Every row gives one point. The points of each table are mixes of a few directions, plus a little noise. How many directions does each table use, and how many do they share? Where both have some left over, give the other angles between the two spaces (their principal angles), to ten degrees, smallest first.
In the rows, 128 means zero.

First, 7 rows:
[[105 200 113]
 [ 95  95 203]
 [147  97 121]
 [150 138  88]
 [161  91 103]
 [ 94 163 155]
 [144 113 113]]
Second (5 x 3):
[[ 84  83 100]
 [179 180 160]
 [ 99  99 110]
 [110 110 117]
 [165 166 152]]
Directions: first 2, second 1, shared 0; angles 70

First (8 x 6):
[[191  82 140 144 173 100]
 [ 67 171 116 114  84 156]
 [105 144 124 122 111 138]
 [190  84 141 143 174 100]
 [195  81 140 143 178  99]
 [ 47 186 113 109  67 164]
 [119 135 126 126 122 132]
 [109 141 124 124 116 137]]
Second, 9 rows:
[[203  75 143 146 183  94]
 [142 118 131 132 138 122]
 [ 91 154 121 119 101 145]
 [223  61 147 151 198  85]
 [ 64 173 116 113  82 157]
 [145 116 131 132 140 120]
 [ 85 159 120 118  96 147]
 [ 64 174 116 113  81 157]
 [134 124 129 129 132 125]]
Directions: first 1, second 1, shared 1

First:
[[107  86  75  73 142 134 155 104 111]
 [137 109  61 132  91  81  62 150  83]
 [141 156 176 120 173 124 185  64 142]
 [158  94  79 128  87  94 116 158  94]
 [161 146 185 156 150 129 141 156 128]
 [139 166 177 181  82 144 122 152 172]
 [107 124 165 108 194 170 150 140 134]
 [ 74 144 104 125 105 149  91 101 160]]
Second (9 x 9):
[[167 140 115 162 129  79 157  89 115]
 [123 134 118 132 118 109 154 152 122]
 [144 164 129 188 136  99 168 102 142]
 [ 82  98 119  85 120 177 114 192 130]
 [100 108 137 100 134 179  94 148 140]
 [171 160 133 172 132  75 150  73 123]
 [129 199 172 190 139 106 146  99 158]
 [ 93  61 103  85 141 212  89 157 138]
 [144  90 125  41 103 115  81 144  83]]
Directions: first 5, second 4, shared 2; angles 60, 70

First, 10 rows:
[[114 168 162 148  96  79 115 138 146 139 108 141]
 [ 84 161 116 140 129  81 132  74  89  99 134 101]
 [151 157 195 136 101  99 123  97 125  97 125  75]
 [121  83  93 137 177 169 100 170 130 151 128 124]
 [138  57 101 137 186 177 115 120 184 144 163 170]
 [158  72  60 154 171 179 137 146 129 160 120 132]
 [ 96 185 114 143 101  67 150  77  73 102 114  95]
 [126 176 112 157  94  75 161  82  91 117 103 106]
 [137 105 168  65 125 180 105 200 156 136 144 157]
 [158 116 157  62 100 174 142 178 157 136 141 178]]
Second:
[[158 125 135  99 110 160 138 170 115 134 115 120]
 [ 71 181 176 187 101  20  97  94 213 149 127 208]
 [125 153 134 100 113 126 141 114  67  93 126  72]
 [184 106 152 162 138 146 122 119 134 125 116  72]
 [178 103 153 124 129 159 136 119 143 119 136 107]
 [140 140 172 115 101 115 133 118 170 124 140 163]
 [118 109  70 107 146 169 131 181  89 148 115 128]
 [ 50 107  31 131 185 130 124 110  94 132 150 154]]
Directions: first 6, second 5, shared 5

First:
[[145 164 128 181 124 131 165 117 107 120 104 133 149  67  40 122 249 154
  119 151]
 [135 143 128 150 126 129 144 123 119 124 118 130 137 102  91 126 179 139
  124 138]
 [126 124 128 123 128 128 124 129 131 129 130 127 126 135 137 128 115 125
  129 126]
 [140 153 128 165 125 131 155 120 113 122 111 132 143  85  66 123 214 146
  122 145]
 [129 130 128 131 128 128 130 127 127 127 127 128 129 125 124 128 134 129
  127 129]
 [118 105 128  94 130 126 104 136 142 134 144 125 114 168 185 132  50 111
  134 113]
 [130 132 128 135 127 128 132 127 125 127 125 129 130 120 117 127 143 131
  127 131]
 [116 102 128  89 131 125 101 136 143 134 146 124 112 172 193 132  40 109
  135 111]
 [124 119 128 115 129 127 119 131 133 130 134 127 123 143 149 130  98 122
  130 122]
 [130 133 128 134 128 128 132 127 126 127 126 129 130 121 118 127 142 131
  127 131]
 [116 103 128  91 131 126 102 136 143 134 145 124 113 170 189 132  44 110
  134 112]]
Second, 9 rows:
[[132 137 128 142 127 129 137 125 123 126 122 129 133 112 106 126 159 135
  126 134]
 [115 100 128  86 131 125  99 137 145 135 147 124 111 176 197 133  33 108
  135 110]
 [129 130 128 131 128 128 130 127 127 128 127 128 129 125 123 128 135 129
  127 129]
 [115 100 128  87 131 125  99 137 144 135 147 124 111 175 196 133  35 108
  135 110]
 [136 145 128 154 126 130 146 122 118 124 116 130 138  98  85 125 187 140
  124 139]
 [136 145 128 154 126 130 146 122 118 124 116 131 138  98  85 125 187 141
  124 139]
 [128 128 128 127 128 128 128 128 128 128 128 128 128 129 129 128 127 128
  128 128]
 [141 156 128 170 125 130 158 119 111 121 109 132 145  80  59 123 223 148
  121 146]
 [120 110 128 101 130 126 109 134 139 132 140 125 117 159 172 131  67 115
  133 116]]
Directions: first 1, second 1, shared 1

First:
[[124 149 152 140 103 161  82 150  84  98 130 170 128 107 148 104 131  57
  150  75 141 128 109 111  98 135 141 136 140 124 130 104]
 [177 154 116 140 147 126 104 104 115 140 151 125  96 127 132 120 148 128
  123 155 159 140 168 112 177 174 180 129 125 104 129 184]
 [ 63  76  87 170 109 100 126  97 147 158 126  87 101 178 140 159 135 161
   94 142  41  81 131 181 122 123  74 170 100 149 134 102]
 [107 114 127  99 120 139 133 139 110 125 105 124 173 130  98 137 118 131
  147 127 101 130  97 138  77  81  86 134 130 131 131  77]
 [146 145 158  95 134 135 171 161 142 103 103 159 158  94 119 104 122 130
  146 110 168 147 117 108 119 103 132  94 145 131 115 115]
 [173 148 126  91 183 121 118 103 171 165 205  36 157 145  96 201  61 159
  120 190 194 195 130  93 174 155 175  80 138 140 152 249]
 [149 125 102 135 130 107 168 115 120 133  79 165 100 123 120  84 191 175
  122 152 103 100 170 148 151 122 124 149 114  99 107  96]
 [100 126 128 162 107 142  66 118 105 130 161 117 105 142 155 146 115  78
  120 103 109 118 116 131 117 157 131 151 123 137 146 138]
 [115 121 153 121 117 119 185 164 159 101  93 169 135 103 144  97 135 136
  129  95 135 116 119 134 117 101 109 108 136 142 110  91]]
Second:
[[109  95  88 101 149 105 157 106 159 160 129  61 152 159  91 167 104 201
  113 177  90 129 117 143 120 102  82 130 113 135 129 129]
 [213 167 133 116 126 139 143 159  99  88  98 160  98 143 171 112 174 137
  102 159 126  84 166 130 189 195 155 169 108 126 123 125]
 [ 97 118 143 156 119 128  75 101 126 156 168  99 140 157 124 184 102  88
  134 136 121 141 123 155 119 123 139 124 133 155 156 156]
 [ 99 102 102 121 132 125  99  94 114 165 140  80 159 158  83 172 110 144
  139 163  87 138 113 149  96  94  97 141 123 130 144 120]
 [ 87  89  90  98 152 102 182 113 181 156 123  78 151 122  84 134  97 206
  122 140 113 148 103 119 100  78  78 104 127 120 113 119]
 [164 143 138 116 142 117 182 153 166 109 116 141 112 114 153 109 135 161
  107 131 160 123 145 113 170 152 145 110 127 133 112 148]
 [119 148 161 130 129 136 142 145 129 109 118 198 131  50 117  54 134  88
  172  57 202 172 120  82  98  92 158  72 162  94 105 122]
 [166 160 152 142 116 134 167 182 146  69 107 189  72  98 206  69 158 114
   96  79 158  93 146 103 177 190 155 134 124 132 104 126]
 [123 122 115 139 113 139  69 104  82 146 139  99 138 175 118 174 130 105
  129 162  79 109 129 161 118 136 117 170 115 137 154 118]
 [ 78 129 152 167  99 145  87 136 110 112 139 174 111  90 149  89 127  51
  152  47 144 137 107 113  87 117 136 117 147 120 125 108]
 [152 138 132 123 130 136 103 115  99 137 130 128 143 141 111 146 136 114
  142 156 129 134 139 139 131 128 143 135 129 126 140 134]]
Directions: first 5, second 5, shared 3; angles 40, 50
